Every row gives one point. Examples show where two turns around zero, p and q, send a point. Where does a point land after both, in the order given? Backwards means that the second turn is done in reverse. Each puzzle has new turns, and all numbers are rounded.
In the rows, zero is written as 100.

Turn p:
54,85 -> 93,148
143,94 -> 87,59
64,109 -> 115,134
139,112 -> 105,60
Turn q:
92,134 -> 132,114
71,111 -> 105,131
136,56 -> 64,56
Where do these land?
p, then q: 98,101 -> 102,99
q, then p backwards: 63,91 -> 69,78
q, then p: 72,120 -> 128,81
q, then p: 167,88 -> 33,111

Turn p:
156,122,129 -> 162,125,94
121,83,125 -> 118,121,124
86,105,88 -> 87,90,91
73,77,64 -> 65,65,112
64,112,94 -> 67,99,80
Turn q:
85,100,66 -> 71,123,102
123,83,125 -> 116,69,84
47,130,84 -> 86,137,149
129,121,126 -> 142,98,87
117,65,99 -> 85,72,77
Where do these land?
q, then p: 122,121,123 -> 136,88,107
p, then q backwards: 104,98,79 -> 102,85,115
p, then q: 123,77,112 -> 131,86,95
q, then p: 24,118,91 -> 87,174,78
p, then q: 127,86,95 -> 117,79,84

Turn p:
113,112,83,58 -> 103,140,126,96
109,108,115,125 -> 101,77,98,121
73,80,69,125 -> 104,103,50,87
107,124,115,38 -> 79,131,157,90
88,105,92,120 -> 93,96,78,109
98,85,126,117 -> 101,66,100,95
111,84,102,116 -> 119,84,93,101
Turn q:
95,150,96,80 -> 134,138,85,109
79,116,96,117 -> 88,128,99,90
107,66,82,102 -> 85,68,89,88
83,97,126,105 -> 97,108,130,94
94,74,96,64 -> 125,70,102,77
142,99,104,132 -> 71,89,95,143
Where do these land?
q, then p: 108,109,85,79 -> 124,113,98,109
q, then p: 92,108,74,109 -> 93,127,91,101
p, then q: 84,64,110,107 -> 121,69,90,86
p, then q: 97,114,77,90 -> 103,126,90,107
q, then p backwards: 124,107,78,102 -> 92,107,88,130
p, then q backwards: 95,97,176,113 -> 119,28,121,106

Turn p:
62,73,99,102,113,110 -> 108,77,73,86,117,125
119,150,131,103,75,100 -> 73,117,111,134,55,89
135,101,152,76,95,94 -> 86,64,137,122,72,80
73,77,45,88,123,123 -> 135,113,90,53,127,133
126,99,115,122,96,107 -> 95,102,116,133,109,96
72,90,37,109,73,85 -> 136,138,56,74,116,85
113,111,122,101,125,80 -> 64,89,117,98,103,90
Turn q:
142,107,96,81,129,103 -> 112,114,96,112,149,113
93,49,120,79,133,46 -> 119,93,145,68,133,46
72,95,67,119,61,91 -> 103,72,98,123,52,86
104,65,137,103,109,94 -> 84,93,135,69,116,97
101,94,123,76,114,101 -> 106,104,100,71,120,100
91,116,73,100,106,128 -> 89,99,62,117,98,101
71,112,87,144,84,92 -> 81,108,105,121,52,86
73,134,86,110,70,91 -> 114,110,85,112,50,101
154,127,113,89,92,153 -> 92,107,78,108,130,173
Where do these land?
p, then q: 101,83,91,67,94,60 -> 144,87,120,92,114,83
q, then p: 92,103,72,113,105,96 -> 94,113,82,108,116,85
q, then p: 71,112,115,107,103,176 -> 141,120,60,55,86,134
p, then q backwards: 128,93,78,125,84,150 -> 151,133,94,100,97,69
q, then p: 91,132,127,77,97,57 -> 91,115,142,109,61,76
q, then p: 118,96,90,87,133,109 -> 78,107,108,78,123,112
q, then p backwards: 98,81,128,123,86,52 -> 151,112,98,63,108,106

Turn p:
70,87,93,95,76,87,58,143 -> 82,81,131,68,115,93,144,125
111,146,154,114,75,138,132,104 -> 153,118,116,115,89,168,90,96
69,72,48,90,77,102,96,131 -> 79,116,102,47,110,73,140,92
51,41,93,139,113,99,71,120 -> 60,79,64,89,145,100,156,116
170,127,172,70,80,102,126,111 -> 157,77,139,146,36,131,89,80
142,138,80,159,162,123,129,45 -> 139,111,21,121,115,101,18,105
93,67,70,90,63,95,69,103 -> 60,83,108,56,89,92,118,95
96,98,85,71,134,120,96,62 -> 83,104,100,112,127,82,63,65
83,112,116,91,64,75,80,101 -> 78,101,136,95,85,116,108,127
119,100,129,94,121,62,158,71 -> 104,130,82,166,60,92,89,96
94,113,61,88,135,98,86,108 -> 105,103,101,87,130,55,84,104
Turn q:
138,123,39,78,72,84,107,139 -> 144,118,122,62,138,92,53,129
144,61,91,87,112,88,166,125 -> 102,114,118,126,99,39,78,159
64,67,95,132,122,75,102,150 -> 86,61,69,124,105,127,86,153
117,100,129,83,137,110,87,108 -> 95,76,142,122,89,99,112,93
114,43,93,92,103,90,89,64 -> 126,89,74,132,113,59,125,89
92,161,121,132,42,54,74,101 -> 97,90,69,45,72,127,40,54
71,121,115,95,114,101,105,53 -> 58,105,93,89,104,96,127,65
67,95,153,63,77,153,100,89 -> 97,109,111,77,43,107,168,95
95,129,65,139,121,145,69,71 -> 97,139,101,125,136,154,109,61
Where do these land?
p, then q: 112,61,57,44,90,102,118,114 -> 74,93,70,61,102,45,103,68
q, then p: 61,159,139,121,80,38,79,84 -> 14,104,125,71,127,95,89,54
q, then p: 74,50,118,96,116,107,53,44 -> 85,144,25,103,72,93,90,80
p, then q: 99,139,144,90,145,67,36,98 -> 104,43,89,165,64,132,84,124
q, then p backwards: 118,64,94,102,124,90,119,102 -> 98,104,109,97,139,68,94,103
q, then p backwards: 113,126,34,122,76,102,132,117 -> 64,160,68,125,111,114,111,75
q, then p: 65,95,108,92,112,122,110,120 -> 121,123,104,94,108,110,133,84
p, then q: 149,76,90,131,70,124,101,131 -> 147,131,102,90,110,51,118,119
q, then p backwards: 109,130,117,102,87,148,152,92 -> 70,116,83,74,57,68,137,87

Turn p:
83,103,107,116,97,126,90,101,93 -> 103,97,112,79,111,124,90,100,100
118,93,86,121,92,102,102,117,84 -> 95,89,117,109,91,117,124,111,107
101,137,120,113,107,70,117,80,111 -> 87,125,90,123,141,88,107,81,94
89,107,112,100,104,90,120,92,117 -> 104,115,90,101,123,84,98,102,104
107,80,70,81,95,96,100,101,75 -> 100,95,94,90,58,98,122,100,100
107,107,98,113,68,105,75,95,102 -> 77,92,91,106,99,131,91,110,91
92,92,131,100,102,112,83,79,101 -> 99,86,88,88,114,108,74,80,111
101,89,80,97,120,102,115,113,120 -> 125,95,107,102,98,78,109,119,91
105,99,87,70,121,83,98,98,94 -> 104,103,98,104,76,71,104,83,88
102,102,113,99,101,126,111,110,104 -> 121,106,110,101,104,111,87,105,113
95,90,97,91,93,89,88,115,99 -> 85,95,106,96,85,90,94,110,101
Turn q:
113,107,103,98,81,96,110,108,111 -> 108,101,95,80,83,91,97,96,99
110,75,109,93,138,103,96,96,120 -> 116,83,116,98,132,105,91,125,90
119,90,88,99,127,116,101,117,119 -> 121,102,104,97,110,115,71,122,88
86,98,100,96,75,95,105,93,94 -> 83,99,93,100,85,86,115,98,101
76,114,84,117,99,82,96,69,105 -> 71,98,110,95,98,119,119,101,130
99,104,111,120,85,104,106,103,84 -> 107,96,99,114,80,100,110,83,102
112,83,89,96,140,90,107,111,102 -> 119,89,89,105,129,111,81,121,107
101,101,108,103,82,98,82,122,90 -> 114,124,98,108,91,85,109,92,98
111,116,90,87,107,91,97,60,104 -> 73,88,116,81,115,100,86,89,119
86,112,119,92,88,112,104,123,91 -> 105,112,84,102,93,98,114,83,73
84,98,99,99,77,113,96,97,82 -> 81,107,97,118,84,89,109,93,92
Where do these land?
q, then p: 110,121,90,111,100,94,88,100,114 -> 108,110,92,110,101,106,73,97,93
q, then p backwards: 105,129,111,94,108,100,114,90,100 -> 90,101,109,107,108,108,83,80,82
q, then p: 73,89,102,104,111,103,110,95,100 -> 115,100,114,84,102,103,113,111,112
q, then p backwards: 107,107,96,109,75,83,91,97,92 -> 101,90,109,82,103,89,115,106,81
q, then p: 90,88,89,107,102,110,86,97,92 -> 94,101,116,97,120,108,101,106,101
q, then p: 113,102,124,116,109,105,64,100,97 -> 103,98,98,126,127,104,95,72,115
q, then p: 113,85,94,113,80,92,94,90,114 -> 84,104,97,115,102,91,83,118,114
p, then q: 97,98,91,24,103,94,116,94,94 -> 79,129,100,66,73,74,96,80,144
p, then q: 96,87,97,106,117,95,114,110,93 -> 111,83,93,82,105,92,104,102,100
p, then q: 103,101,86,115,95,112,116,92,92 -> 103,88,91,97,92,108,80,97,86
q, then p: 91,93,118,101,100,111,108,135,112 -> 104,110,110,115,77,118,124,93,109

Turn p:
73,81,103,116,73,155,89,108,78,102,148 -> 68,72,130,133,76,96,139,136,88,126,109
115,134,77,89,135,91,137,113,109,100,95 -> 93,109,92,72,142,94,108,70,82,70,105
100,24,92,109,100,117,111,91,102,147,92 -> 112,59,98,117,101,68,114,84,155,143,116
93,122,133,114,122,66,127,88,111,80,110 -> 127,118,138,93,118,102,82,103,96,58,99
49,108,121,103,105,121,39,138,78,137,158 -> 75,45,129,72,80,150,120,167,90,125,114
110,128,88,50,91,58,128,63,91,78,55 -> 112,142,84,78,78,86,55,38,76,80,103
150,69,85,74,56,89,121,77,126,95,99 -> 134,94,53,134,82,49,91,79,90,95,100
95,114,88,117,105,57,107,136,96,75,85 -> 97,134,100,63,124,83,82,121,97,95,77
148,140,90,95,78,72,101,62,112,109,65 -> 149,137,60,104,101,115,89,60,73,101,94
112,110,86,113,160,74,90,94,82,62,99 -> 85,100,119,87,137,115,72,82,98,81,46
111,56,139,86,77,158,83,122,105,114,98 -> 87,75,78,128,53,100,142,122,146,98,111
95,105,84,87,90,102,100,78,152,76,79 -> 94,120,70,133,111,98,63,94,97,86,125
49,110,115,148,106,140,67,131,58,126,116 -> 67,96,149,86,98,144,144,145,112,144,102
Turn q:
119,60,104,125,134,118,79,123,119,75,101 -> 103,61,89,94,117,111,56,109,75,66,114
124,86,94,88,122,79,86,132,86,66,53 -> 138,88,127,57,127,101,81,129,102,79,89
91,159,156,121,80,84,116,98,79,147,101 -> 74,145,129,148,84,85,156,117,82,89,79
100,108,87,46,104,121,126,96,152,80,111 -> 111,118,48,99,109,130,93,104,153,103,123
63,116,142,92,35,99,106,93,90,131,101 -> 77,149,142,133,82,126,132,72,101,117,102
149,66,69,110,119,116,100,130,68,78,108 -> 109,74,97,67,118,80,56,137,68,122,120
94,100,58,99,100,84,88,120,128,97,117 -> 81,98,83,76,83,91,66,94,127,95,88
52,90,120,122,121,82,152,103,73,113,103 -> 61,70,108,104,104,131,149,117,86,117,68
128,104,82,112,119,111,60,103,75,28,102 -> 124,88,91,37,114,70,89,97,69,72,136
75,126,112,143,63,114,131,66,100,148,69 -> 101,133,98,147,77,114,133,74,64,123,48
114,94,117,109,75,65,95,45,101,123,127 -> 110,85,115,134,40,82,123,86,105,111,117
90,91,59,31,128,126,63,91,130,113,107 -> 110,90,72,104,143,80,68,64,169,108,115
Where do these land?
p, then q: 119,105,95,135,117,86,55,124,86,151,108 -> 117,96,87,134,149,109,63,129,112,131,88
q, then p backwards: 136,100,101,46,71,121,140,105,161,84,143 -> 69,98,124,93,62,114,60,104,162,119,38
p, then q: 79,108,107,65,103,102,63,125,55,53,66 -> 100,155,119,84,121,126,110,40,123,100,86
p, then q: 62,58,107,77,108,96,90,92,64,65,111 -> 96,106,154,111,88,133,99,60,108,74,99
p, then q: 76,111,144,68,73,71,111,103,95,101,95 -> 99,143,120,86,80,96,94,103,113,97,148
q, then p: 85,74,104,58,52,171,146,94,148,95,110 -> 76,67,93,144,142,152,152,93,59,134,130
p, then q: 127,81,74,134,135,71,84,84,95,134,69 -> 145,76,75,147,120,77,81,99,119,96,78
p, then q: 101,117,58,147,89,62,71,93,88,112,87 -> 109,108,110,136,144,50,94,113,105,106,69
p, then q: 87,128,76,131,120,81,129,109,87,131,123 -> 100,74,106,124,134,88,132,140,116,106,116
p, then q: 101,80,137,107,78,113,115,111,80,52,100 -> 101,137,118,81,71,133,113,108,90,71,81
p, then q: 93,134,106,135,125,81,61,71,100,112,113 -> 113,103,96,131,155,86,87,104,65,93,117
p, then q: 141,115,85,117,126,111,94,71,74,130,80 -> 143,88,66,136,112,96,116,94,86,128,87
p, then q: 93,89,107,81,102,134,142,118,168,79,96 -> 59,72,64,48,62,104,104,102,103,69,108

Turn p:
107,105,111,85,98,107,116,85,26,106,91,90 -> 157,110,113,97,103,80,103,103,55,115,82,109
97,83,101,91,94,98,113,104,98,106,101,100 -> 104,117,106,100,97,95,110,93,107,98,95,106
105,60,113,101,100,115,48,88,112,104,115,114 -> 99,83,95,145,94,89,71,98,133,78,83,116
109,113,101,94,133,118,111,92,100,107,100,108 -> 110,106,79,89,107,83,85,102,100,107,103,74
84,106,108,103,99,24,102,100,88,101,122,105 -> 64,120,106,111,83,98,99,97,67,134,123,144
116,104,84,111,104,72,108,80,89,102,91,95 -> 89,102,118,77,100,86,86,116,83,109,102,113
86,104,109,99,101,111,110,95,112,84,78,101 -> 105,96,80,88,115,109,117,111,110,98,99,103
115,100,101,110,93,114,76,167,118,83,95,108 -> 86,71,97,108,69,139,111,79,125,113,74,74
113,108,111,90,94,119,116,83,110,97,101,81 -> 109,111,102,103,114,98,111,127,99,87,101,78
63,102,108,136,93,103,104,81,103,110,111,80 -> 108,110,90,97,101,125,89,105,87,65,130,122
91,100,74,106,102,118,113,106,118,79,110,103 -> 94,85,92,83,88,94,118,94,114,83,118,85
102,102,80,82,108,103,72,85,115,108,95,86 -> 78,86,101,106,124,84,89,96,95,80,88,92
102,117,98,92,88,106,109,83,90,108,100,116 -> 117,98,112,100,119,91,100,101,98,112,117,97
109,96,100,99,96,93,101,151,118,106,88,114 -> 82,103,104,95,87,126,109,76,124,123,83,87
Turn q:
115,109,47,128,93,119,87,109,115,81,83,93 -> 115,144,88,81,100,88,115,97,106,110,57,79
100,108,95,130,79,136,111,81,132,91,82,85 -> 97,124,84,68,131,69,93,118,115,112,83,110
111,115,85,103,90,85,83,117,110,92,79,103 -> 97,116,97,102,78,111,112,108,116,113,76,96
84,98,107,86,119,83,129,88,77,97,82,87 -> 67,78,118,92,89,95,81,99,88,83,104,85
100,127,85,115,73,115,151,84,122,75,108,85 -> 97,118,92,75,129,81,66,136,96,130,98,71
81,103,122,113,116,101,82,115,92,112,122,115 -> 124,73,115,95,106,117,114,83,104,103,112,115
79,70,131,87,86,97,91,111,72,112,128,96 -> 100,62,77,108,104,114,113,81,95,90,141,104
118,102,107,95,101,116,91,127,102,102,88,109 -> 120,110,95,95,80,105,106,109,117,85,102,109
65,86,115,68,105,99,94,102,96,119,116,116 -> 90,87,109,108,116,134,109,90,92,81,132,112
114,98,91,124,84,92,79,104,99,104,85,128 -> 108,117,89,104,85,107,98,76,121,119,83,115
117,122,91,106,97,113,69,92,100,76,92,100 -> 106,127,108,93,83,80,126,102,102,122,95,105
120,108,82,92,109,98,122,84,85,115,97,97 -> 96,110,115,118,98,82,77,96,101,88,99,79
93,84,120,75,107,82,88,93,96,118,118,105 -> 92,80,104,130,103,115,107,93,89,90,120,116
105,99,105,90,116,74,107,99,99,118,103,76 -> 90,73,110,125,99,96,99,110,98,87,90,90
97,72,118,85,124,89,115,93,102,88,117,103 -> 99,79,100,106,98,105,87,103,60,86,109,113
Where do these land?
p, then q backwards: 93,115,103,57,129,130,115,105,108,111,107,77 -> 103,81,48,100,86,119,102,99,91,100,116,70
q, then p: 103,112,104,103,111,133,106,85,93,114,73,120 -> 80,89,82,128,116,98,105,117,103,125,114,99
p, then q backwards: 129,124,78,90,86,105,99,107,118,109,89,54 -> 66,114,67,80,128,90,120,100,103,96,96,73
q, then p: 94,100,107,103,65,125,84,94,94,96,119,108 -> 87,114,108,98,98,76,86,90,95,100,129,76
q, then p: 106,92,99,103,83,71,96,105,100,123,99,112 -> 102,87,102,88,105,111,81,102,120,75,108,104
q, then p: 110,103,110,115,99,96,116,117,118,98,120,108 -> 99,93,113,102,91,99,81,92,112,103,74,84
p, then q: 121,83,88,103,80,93,90,78,102,111,115,112 -> 107,75,95,102,94,113,106,106,101,121,98,131
p, then q: 78,133,107,111,83,87,87,110,112,81,104,108 -> 122,99,89,90,131,101,91,76,88,81,114,94
q, then p: 92,91,98,88,106,73,108,135,118,87,86,79 -> 117,90,103,82,96,114,132,82,110,82,73,99
q, then p: 104,93,131,102,133,101,69,102,86,98,81,100 -> 114,108,112,108,98,92,124,115,130,123,112,127
p, then q backwards: 102,88,100,125,87,91,131,66,80,101,100,112 -> 114,121,129,97,112,136,102,100,110,85,101,120
q, then p: 80,100,109,98,118,105,99,77,99,71,80,117 -> 122,104,91,126,122,91,111,85,93,122,107,114
p, then q: 91,60,91,131,118,106,86,105,95,113,135,81 -> 86,126,79,89,88,98,120,96,96,154,109,105
p, then q backwards: 97,106,75,72,100,84,114,112,76,88,94,111 -> 91,104,99,124,109,103,72,79,85,77,108,89

Turn p:
103,100,68,113,130,77,81,151,123,91,114,99,116,85 -> 90,74,90,74,74,104,115,92,61,100,82,79,143,113
92,116,75,76,103,72,66,86,128,84,74,62,51,86 -> 98,122,65,65,99,106,92,64,117,69,102,127,143,65
65,113,147,124,117,99,110,101,75,114,90,96,85,103 -> 71,96,144,93,113,98,82,121,91,78,105,130,78,94
75,72,60,113,89,135,101,68,144,150,114,96,114,128 -> 110,130,94,129,114,114,159,125,89,105,158,75,115,79
89,98,115,96,118,84,154,64,88,89,68,124,84,87 -> 105,124,107,121,138,49,74,93,83,82,85,119,80,98
127,142,130,61,96,111,152,86,141,58,61,64,136,118 -> 183,96,64,108,100,118,40,96,68,81,101,110,60,77
87,111,71,143,103,144,95,105,92,102,76,131,112,91 -> 67,120,96,110,90,98,103,95,75,94,140,82,87,148
124,97,133,75,80,92,158,83,103,109,101,49,120,69 -> 166,118,95,106,128,117,79,141,101,104,61,132,92,103
108,61,136,81,91,77,77,142,65,149,51,78,109,131 -> 119,95,180,131,57,116,76,107,137,82,92,106,137,94
118,106,61,93,97,66,70,100,69,92,132,87,97,130 -> 89,46,75,110,93,98,119,84,135,115,101,114,132,98
110,100,83,80,100,116,87,141,78,96,119,103,76,131 -> 97,68,99,79,65,77,98,110,134,111,119,84,109,101
90,99,78,98,57,88,101,132,106,73,109,132,131,97 -> 100,76,88,101,118,113,92,89,105,100,89,36,106,127
74,67,135,115,142,142,68,56,73,88,137,115,102,71 -> 76,116,136,75,106,91,169,82,97,110,94,130,38,113
117,146,116,90,100,118,111,87,139,146,125,126,115,64 -> 102,133,97,85,122,123,82,114,61,172,109,97,92,89
122,72,93,142,80,79,69,97,76,60,128,139,52,109 -> 28,88,73,113,84,77,122,88,144,97,61,81,85,100
Turn q:
81,96,72,130,84,80,144,149,56,137,86,97,80,87 -> 60,86,99,110,53,117,54,92,147,78,139,118,99,104
89,83,107,101,103,71,81,91,131,65,87,138,136,76 -> 72,84,77,74,125,82,109,122,51,114,93,102,90,132
142,134,120,67,136,119,121,66,71,80,121,81,128,123 -> 167,106,116,133,95,68,97,94,82,103,84,71,55,76
84,69,57,73,58,97,69,81,94,89,136,106,109,76 -> 97,63,92,114,76,131,152,142,88,106,84,112,119,121
84,65,131,103,79,112,146,139,120,143,134,81,140,118 -> 53,148,110,123,73,110,80,143,105,124,121,56,110,66
120,102,56,135,105,75,55,67,131,89,96,80,139,95 -> 85,71,132,78,115,80,107,115,94,90,26,93,108,135
88,129,78,46,132,142,99,102,105,66,58,76,52,111 -> 118,104,88,101,102,100,155,19,96,72,97,120,81,61
81,119,135,96,104,80,80,97,111,103,131,80,70,111 -> 125,121,106,105,118,135,81,93,71,87,98,98,134,92
104,131,86,78,73,70,142,58,118,117,101,114,70,76 -> 100,114,105,158,122,115,112,89,105,80,118,114,86,158
71,75,132,126,149,161,114,100,107,64,122,93,87,119 -> 104,95,57,94,139,116,89,88,107,124,86,68,91,23
119,58,87,120,112,84,80,99,66,122,123,135,113,129 -> 110,78,92,105,83,69,70,143,114,133,87,131,127,92
66,115,127,126,85,101,71,102,115,152,91,116,121,97 -> 77,119,138,72,110,128,77,100,96,148,109,106,116,118
106,73,143,106,98,85,110,106,81,94,69,91,59,83 -> 109,92,71,91,109,87,85,75,108,86,149,79,133,107
119,135,101,108,71,85,100,97,73,94,80,89,68,133 -> 141,125,92,92,77,102,84,73,125,77,94,111,105,128
146,116,68,84,110,137,88,147,119,86,66,124,129,68 -> 81,95,126,51,100,60,146,114,110,80,115,122,47,86
Where do these land?
q, then p backwards: 96,117,128,131,98,128,106,129,113,62,98,119,87,109 -> 85,126,112,83,73,121,103,83,133,74,110,89,73,78
q, then p: 43,123,74,66,90,61,150,77,118,108,90,39,143,69 -> 67,95,109,119,126,119,112,137,142,22,134,137,47,107
p, then q: 167,139,83,116,92,126,77,160,47,162,110,113,104,105 -> 71,163,134,79,59,136,96,145,116,160,92,113,153,98
q, then p: 95,65,115,120,119,97,130,95,119,144,88,146,95,99 -> 63,83,129,88,116,110,132,100,58,116,114,96,133,80
p, then q: 157,115,88,97,85,158,79,98,64,128,115,103,130,91 -> 100,164,126,118,97,118,96,124,154,124,91,127,125,94
q, then p: 68,151,77,90,51,76,97,79,117,105,96,24,91,95 -> 123,102,82,127,96,125,80,107,115,55,140,117,15,99
q, then p: 96,116,128,92,115,83,92,68,94,77,108,149,92,116 -> 76,90,99,126,69,68,102,86,105,136,114,118,122,111
q, then p: 134,84,137,113,132,97,112,96,123,98,63,100,66,108 -> 105,72,82,98,116,99,120,63,62,113,80,135,122,80
q, then p: 84,100,90,58,97,65,94,127,123,61,87,64,120,108 -> 108,75,89,107,140,91,75,89,138,65,103,115,84,141
p, then q: 104,72,98,121,112,104,104,78,125,102,126,124,99,154 -> 70,73,92,118,103,127,71,105,127,66,122,75,104,110
q, then p: 58,98,121,69,66,95,94,109,83,110,86,43,109,116 -> 126,101,87,117,132,150,97,122,133,104,124,118,70,125
p, then q: 105,58,106,145,125,82,120,81,82,70,88,130,101,103 -> 90,91,51,91,98,102,53,60,108,88,92,97,106,133
p, then q backwards: 97,76,89,79,103,99,137,91,95,80,124,116,67,85 -> 147,82,101,112,113,113,99,89,120,76,81,113,111,119
q, then p: 127,76,106,121,84,88,77,110,99,89,109,139,88,67 -> 122,64,110,86,76,73,116,99,92,113,92,62,119,94
q, then p: 95,72,115,98,110,113,82,81,131,69,118,143,111,97 -> 107,92,122,96,88,55,97,110,81,108,113,111,144,126
p, then q: 42,122,52,66,85,97,93,88,108,97,57,57,99,102 -> 134,81,98,116,120,81,122,146,61,99,52,90,58,75
q, then p: 132,115,94,119,136,132,57,134,60,138,137,92,99,74 -> 115,135,134,64,71,114,102,96,103,131,29,74,76,93
